Each row of a before or after table is a point. The points were changed in one or more steps. Then noise was added and the rows were shuffled. The steps act on how far a point lies along the listed directions, d1 being the first. Name the steps. A step turns or swaps two directions, mirrors them in a line or flattens them onto one, adds a multiple of one to another, or multiplies one. Angles are multiples of 10 degrees, from the lower direction toward the higher: turns from -170 to 170, lines from 10 to 170 but not 90. Use the fewest steps. Two steps may share a direction if one is a turn and the other turns, adds or multiplies; they go together, in the order done. Otherwise the lowest direction goes first.
(in the rows, 128 means zero)

Directions:
(1): [110  81]
(2): [ 81 146]
Before (10 x 2):
[[110 152]
 [173 125]
 [187 153]
 [118 119]
 [143 146]
 [ 94 144]
 [165 115]
 [ 60 151]
 [188 189]
 [174 137]]
After, 10 rows:
[[150 122]
 [187 156]
 [169 154]
 [137  95]
 [153 164]
 [144 166]
 [114 125]
 [102  55]
 [114  90]
 [215 132]]
Steps: swap d1 and d2

Directions:
(1): [161 154  71 135]
(2): [165  74 129 156]
(3): [128  96 106  68]
(4): [ 77 106  91 154]
Before (14 x 4):
[[ 85 186 147  79]
 [130 138 125  85]
 [218 192 167 141]
 [129 148 121 151]
 [101 167 158  91]
 [142 208 161  99]
 [105 177 100 120]
 [101 105 131 131]
 [128 144 188  73]
 [148  99 104  95]
 [141 213 119 149]
 [ 90 126 140  76]
 [ 86 132 162 158]
 [171 118 110 133]]
After, 14 rows:
[[113 121  82 187]
 [112 146 142 122]
 [ 12 116 122 134]
 [131 110 129 167]
 [ 63 152 131 191]
 [159 140 114 124]
 [124 151 174 163]
 [130 162 131 210]
 [144  74 134 129]
 [140 182  99 122]
 [104  94 140 105]
 [164 128 115 180]
 [ 66 166 174 145]
 [122 149 117 189]]
Steps: turn d1 and d4 by -170 degrees; swap d2 and d3

Directions:
(1): [125 173 135 179 159  84]
(2): [ 53 141 106 116 155 148]
Before:
[[ 96 165 124 119 145 122]
 [ 64 148 105 150 149 118]
 [ 59 137 124 130 136 141]
 [202  83 168 112  78 144]
 [ 74 152 105 128 145 114]
 [ 90 160 120 129 162 100]
 [ 87 148 133 147 167 126]
 [ 63 168 130 131 144 129]
 [ 99 153 119 139 156  87]
 [125  16 127  13  65 236]
 [ 82 122 113 117 151 159]
 [113 155 133 128 165 115]
 [143 149 123 151 151 111]]
After, 13 rows:
[[163 137 131 143 138 110]
 [117 158 141 168 162 110]
 [ 90 161 124 150 155  96]
 [ 76 153 137 154 140 115]
 [ 13  63  97  24 120 244]
 [136 152 146 137 161 112]
 [ 99 158 116 177 150 101]
 [152  71 150  84  82 177]
 [ 85 177 139 151 147 100]
 [ 85 138 113 144 155 137]
 [116 178 130 138 149 109]
 [132 142 130 149 148  78]
 [122 167 127 144 156  78]]
Steps: turn d1 and d2 by -40 degrees

Directions:
(1): [159  90 125 141 117 154 105 116  42]
(2): [ 63  85 167 100 179 140 132 113 117]
(3): [ 75 165 106 165 101 174 156  87 113]
(4): [164 101 177 191 141 132 158  94 157]
Before, 10 rows:
[[101 106 167 140 161  91 146 116 139]
 [108 122 150 127 101 135 137 119 159]
 [157 122 114 110 111 122  89 152  78]
 [ 75 221  17  97  38 169 105 143  74]
 [163 102 106 131 131 112 112 131  89]
 [ 73 197  91 138 111 161 141 120 132]
 [100  78 105 178 112 158 118 107  53]
 [234  50 167 178 141 126 117 104  64]
 [155  98 113 122 130 167 118 127  19]
 [ 69 141 116 188  84 161 153  83 125]]
After, 10 rows:
[[ 70  84 141 105 160 157 129  97  79]
 [112 120 141 103 108 132 113 135 143]
 [101  98 119 149  99 149 118 107  87]
 [223 137 134 245  63 163 150  80 118]
 [ 96 106  88 173  92 162 120 104  65]
 [155 133 135 173  99 128 132 114 127]
 [ 85 149 116  89 139  80 113 152 114]
 [142 137 113 157 121 178 149 107  66]
 [142 111 108 157 135 130 134 105 108]
 [144 136 136 166 118 145 132 118 107]]
Steps: flatten d1 and d3 onto the line at 40 degrees; turn d2 and d4 by -110 degrees

Directions:
(1): [144 144 188 165  77 148 100  84 125 151 187 141]
(2): [ 78 168 171  89  66 110 121 143 112 106  79 134]
(3): [101 155 107 158  96 143 155 162 202 181 126  98]
(4): [144 183  96 166 120  41 133 133 124  99 156 136]
(5): [ 78  64 150 116 132  78  99 128 180 105 164 118]
(6): [126  85 156 139 110 103 202 174  78 156 152 133]
Before (11 x 12):
[[161  68 125 115 137 135 169 145 106 151 179 122]
 [103 130 192 155  21  62 139 151 142 121 154 131]
 [112 141 140 134 106  84 146 112 143 143 143 166]
 [135 111 188 115 127  87  58  76 114  82 155 144]
 [157  96 123 110 177 125  45  42 110 104 129 152]
 [147  53 111 135 211 169 163 166 181 191 148 108]
 [116 101 160 116 104  86 152 149  96  93 162 144]
 [ 84  98 132 105 119  36 183 123 133  94 147 117]
 [116  87 171  61 163 184  39  70 114  70 119 162]
 [115 167 131 158  76  62 175 169  74 128 151 135]
 [145 102 109 140 152 184 138 174 150 191 110 106]]
After (11 x 12):
[[118  60 191  72 154 165  85 103  84  93 136 163]
 [117 140 141 133 109  91 137 106 156 138 141 165]
 [146  66 101 133 215 174 146 153 189 185 137 110]
 [157  90 111 106 149 150 130 121 133 132 165 119]
 [151 108 110 138 154 187 130 169 154 192 103 102]
 [157  74 143 118 164 110  93  68  83 121 145 153]
 [110 194 114 151  87  83 127 138 103 109 133 136]
 [135 103 195 113 121  78  72  83  98  87 162 144]
 [105 143 178 148  31  72 104 128 164 107 142 127]
 [117 121 145 107 109  98 118 127 118  84 149 141]
 [ 84 115 118 102 127  46 151 101 158  79 139 119]]
Steps: multiply d6 by 0
